Each row is a point. Each copy is the shape, with its points in the same order, stretched, turned, moved and blurred by noise. Some copies are also mirrored. Which?
(in the rows, 128 means zero)

Shape, 7 rows:
[[160 136]
 [107 144]
 [130 150]
 [117  97]
 [217 158]
 [139 150]
 [120 116]]
Copy 1 (7 x 2):
[[175 133]
 [128 148]
 [142 142]
 [129 100]
 [225 146]
 [158 153]
 [135 126]]
Copy 1 is: only turned
Copy 2:
[[169 118]
 [121 123]
 [141 119]
 [149 169]
 [217  76]
 [143 114]
 [143 151]]
Copy 2 is: mirrored

Shape:
[[107  99 204]
 [118 122 150]
 [ 92 139 153]
 [132 148 163]
 [127 104 126]
 [111 151  96]
 [178 111  57]
 [125 168 112]]
Copy 1, 8 rows:
[[ 75  54 164]
 [ 99 102 136]
 [ 74  90 111]
 [122  89 119]
 [ 88 136 149]
 [ 97 142  87]
 [142 199 143]
 [122 122  85]]
Copy 1 is: mirrored
Copy 2:
[[ 53 116 134]
 [112 117 129]
 [111 136 151]
 [110 142 115]
 [128  94 127]
 [170 130 142]
 [200  75  89]
 [162 147 125]]
Copy 2 is: mirrored
Copy 3, 8 rows:
[[ 96 102 179]
 [122 120 125]
 [ 96 138 128]
 [133 154 145]
 [136 102 113]
 [124 153  72]
 [206 114  56]
 [146 169  97]]
Copy 3 is: only turned

Shape, 9 rows:
[[176  84 189 137  81 101]
 [121 141 183  78 140 125]
 [124 120  90 129 163 143]
 [ 98 178 106 113  92 156]
 [111 102 161 111 124  71]
 [118 135 123 170 165 124]
 [ 84 128 121 101 144 166]
 [114 144 120 200 120  32]
 [144 122 142 100 153 104]]
Copy 1, 9 rows:
[[150  67 187 186 127  91]
 [106 133 197 108 164 122]
 [160 127 128  80 111 139]
 [ 83 153 126 130  92 154]
 [124  91 170  94 139  74]
 [162 155 148 117 109 103]
 [131 141 164  65 104 148]
 [135 146 108 136 104  27]
 [152 119 166 109 159 117]]
Copy 1 is: mirrored
Copy 2 (9 x 6):
[[164 102 179 155  85 121]
 [116 152 183 103 158 135]
 [123 120  81 107 167 152]
 [ 86 177 102  91 110 167]
 [104 109 160 123 134  89]
 [111 138  95 160 168 135]
 [ 84 129 119  93 162 176]
 [ 94 143  86 184 115  50]
 [142 128 140 107 157 115]]
Copy 2 is: only turned

Shape (12 x 8):
[[ 91  91 112 104  89 159 124 127]
 [165 164 124 141 164 116  69 107]
 [138 101 122 117 159 119 130 184]
 [ 93 141 168 114 124  90 100 191]
 [118  77 103 179 110 144 124 124]
 [175 162  82 104 111 114  98 183]
 [151 124  94 136 117 197 136 123]
 [ 79 184 130 127 210  80  74 153]
 [106 101  88  94 131 136 114 180]
 [130 128 164 151 172 157 146  76]
 [133 126 130 137 137 123 145  78]
 [134 141 120 172 154 107 144 151]]
Copy 1:
[[131 197 161 158 183 127 151 140]
 [143 154  94 103 100 124  79  82]
 [129 129 121 107 178 117 112 171]
 [ 80 164 154  99 150  94  83 179]
 [129 137 134 196 171 115 126 124]
 [147 184  64 115 131  97 128 177]
 [161 163 107 171 140 171 155 146]
 [ 56 133  94  59 138 115  68  84]
 [119 167 112 119 207 123 134 171]
 [125 113 170 148 106 166 122  80]
 [135 136 147 143 123 131 155  82]
 [102 112 106 148 117 116 114 128]]
Copy 1 is: mirrored
Copy 2:
[[ 98  48  89 137 111 135 124 114]
 [170 152 138 134 189 151 105  98]
 [125  87 133 121 168 140 151 180]
 [ 92 132 176 109 128 100 136 153]
 [122  48 123 185 137 164 149 111]
 [131 154 117  88 144 185 165 134]
 [144  87  70 162 129 193 109 130]
 [ 98 168 150 134 220  77 118 140]
 [ 88  80  94 105 160 134 149 158]
 [184  91 108 204 154 115  77 141]
 [178  93 109 183 140 122 120 106]
 [132 124 139 183 158 144 162 155]]
Copy 2 is: mirrored

Shape:
[[142 191 157 112 161 102 127 140 149]
 [137  64 151 150 190 188 127 154 182]
 [163 134 144 133 126 123 123 138 122]
 [108 119 141 148 111 137 176 101 192]
 [ 88  90 111 165 157 175 164 121 146]
 [189 151 108 135 146 102 113 117 142]
 [113 138  98 111  86  40 117 208 123]
 [120 130 141 107 124 108  84 121 151]
 [ 98  59 120 128 159  80 118  86 136]
 [136 126 101  93 126 141 128 129 116]
 [147 108 127 141 104  99 100  93  72]
 [ 69 139 104 156 107 102  69 105 130]
 [114 129 112  88 152  60 133 208  87]]
Copy 1:
[[144 176 157  93 153  91 120 116 145]
 [132  74 149 125 202 193 151 157 174]
 [165 120 133 105 130 125 128 137 127]
 [ 95 124 154 123 114 155 182 106 160]
 [ 98 107 136 136 167 188 188 139 113]
 [172 142  89 114 138 105 132 107 146]
 [ 93 122  97  91 101  35 118 184 131]
 [111 123 129 102 126 118  84 110 142]
 [ 87  60 124 147 166 109 123  83 119]
 [128 118 102  74 137 137 136 127 104]
 [152  91 112 131 106 114 103 106  75]
 [ 74 138 100 152 110 124  84 119 107]
 [105 110 124  76 167  44 129 178  99]]
Copy 1 is: only turned
Copy 2:
[[190 163 160 121 178 111 125 135 134]
 [130  60 150 151 185 167 131 149 231]
 [168 127 149 126 113 123 121 145 150]
 [145 106 132 185 151 130 156  64 158]
 [ 78  91 118 174 165 148 144 119 173]
 [180 150 120 113 125  81 115 143 179]
 [203  94  72 131 135 103  83 148  56]
 [163 109 150 112 145 118  77  95 145]
 [100  52 143 144 146  61  91 100 161]
 [126 112 120  84 129 127 127 122 142]
 [117 119 149 118  66  87  87 131 136]
 [110 134 113 148 134 113  40  83 123]
 [165  88 110 104 166  99 108 190  64]]
Copy 2 is: mirrored

Shape (17 x 12):
[[198 107 123 119 137 139 125 159 126 162 113 109]
 [116 182 119 141 118 147 164 128 126 159 169 124]
 [171 194 116 143  91 161 105 135 128 145 124 113]
 [133  58 138  60  68 132  88 155  83 110  66 131]
 [139 110 140 120 161 124 132 102  99 130 127  88]
 [102 155 104 135 117 148  88 126 125 178 143 101]
 [151 157 159 198 104  97 132 168 164 135 113 106]
 [141 109 159 133 115 129 102  87  96 178 131  95]
 [118  95  96 150 166 137 220  81 103 147 167 100]
 [146  98 138 141 151 123 123 137 115 154 186 148]
 [156 138 178 116 122 142 105 102 158 124 116 152]
 [125 162 147 119  73 107  80 110 139 138 184 108]
 [166  83  85 135 128  69 185  84 156 174  80 158]
 [139  91 100  94  97 146 101  75  97 220 157  92]
 [149  99 137 154  79 131  85 136 132 131 102 126]
 [161 123 123 108 134 115 118 141  69 159 173 193]
 [153  82 118  99 129 123  95  93  76 102 144 107]]
Copy 1, 17 rows:
[[207 146 118 140 120 128 138 158 138 190 124 109]
 [141 157 111 144 116 160 121 127 166 105 189 126]
 [167 187 117 156  75 166  78 160 160 144 131 135]
 [149  69 148  54  90 148 117 154  98 168  67  93]
 [146 150 115 129 147 129 132 118 118 137 130  60]
 [122 149  88 138 120 144  57 132 159 167 162 118]
 [172 143 172 204 110 102  94 172 171 114 123 121]
 [172 146 137 123 116 150  84  86 125 155 145  76]
 [147 124  70 148 133 129 199  68 131 102 190  72]
 [158 145 148 144 133 125 142 125  95 163 196 116]
 [116 170 187 143  97 155 123 118 143 166 112 115]
 [124 170 154 108  69 124  66 140 146 138 186 105]
 [173 117 112 121 111  71 177  51 170 143 116 145]
 [174 128  84  87 102 156  68  60 146 197 185  88]
 [158 105 156 160  79 118  90 139 129 163 102 122]
 [171 153 140  83 132 141 133 129  77 149 186 174]
 [145 141 110  94  90 122 128 118  74 162 132  76]]
Copy 1 is: mirrored
Copy 2 (17 x 12):
[[178 116 130 122 119 104 121 151 158 193  97 135]
 [167 168 128 146 139 161 147 153 126 150 195 129]
 [206 169  94 143 117 167 104 162 138 125 129 135]
 [103  81  91  58  72 130  74 137 105 142  38 131]
 [155 114 143 136 153  99 125  91 114 161 121  95]
 [129 187 109 133 144 159  83 135 138 162 155  93]
 [155 115 114 179 144 134 138 201 171  97 120  94]
 [165  87 115 144 139 145  88 116 110 168 136  79]
 [141 126 166 154 121 107 212  98 112 201 187  96]
 [132 115 143 136 126  90  94 138 131 168 181 144]
 [156  75 129 122 142 159  96 121 166 109 123 144]
 [158 133  89 112 126 143  62 139 130  98 186  76]
 [122  48  54 147 155  97 202 128 166 210 124 140]
 [154 119  92 119 107 161  72 106 114 247 162  83]
 [126  95 100 151  93 142  77 158 152 131 102 109]
 [143 110 107 119 129  94  86 155  79 175 174 196]
 [146  99 122 105  95  84  87  73 104 155 121 106]]
Copy 2 is: mirrored
Copy 3 (17 x 12):
[[176  87 119 125 149 141 105 155 134 144 142 102]
 [126 179 123 122 118 151 141 117 137 173 168 109]
 [165 186 113 133 118 181 106 156 139 138 127 122]
 [135  50 113 101  67 122 102 189  57  89 102 118]
 [122 106 151 125 142 134 104  83  97 127 141 104]
 [ 98 146 103 126 119 161  73 128 128 159 144 111]
 [142 157 149 207 111 117 121 160 141 138 124 102]
 [142 108 145 134  93 153  76  92  94 162 136 108]
 [111  99 130 126 146 134 180  34 117 149 169  69]
 [135  92 120 146 123 109 103 109 120 158 199 130]
 [148 131 157 129  97 133 105 121 136 117 128 177]
 [137 176 126 123  54 116  65 113 126 127 165 126]
 [156  76  97 140 114  74 167  81 147 160  66 111]
 [140  82 100  86  83 156  55  80 113 183 142  83]
 [147 104 104 171  82 143  85 155 115 122 114 126]
 [160 106  94 106 124 100 117 131  76 172 188 161]
 [145  87 111 108 122 129  83  86  74  90 152 118]]
Copy 3 is: only turned
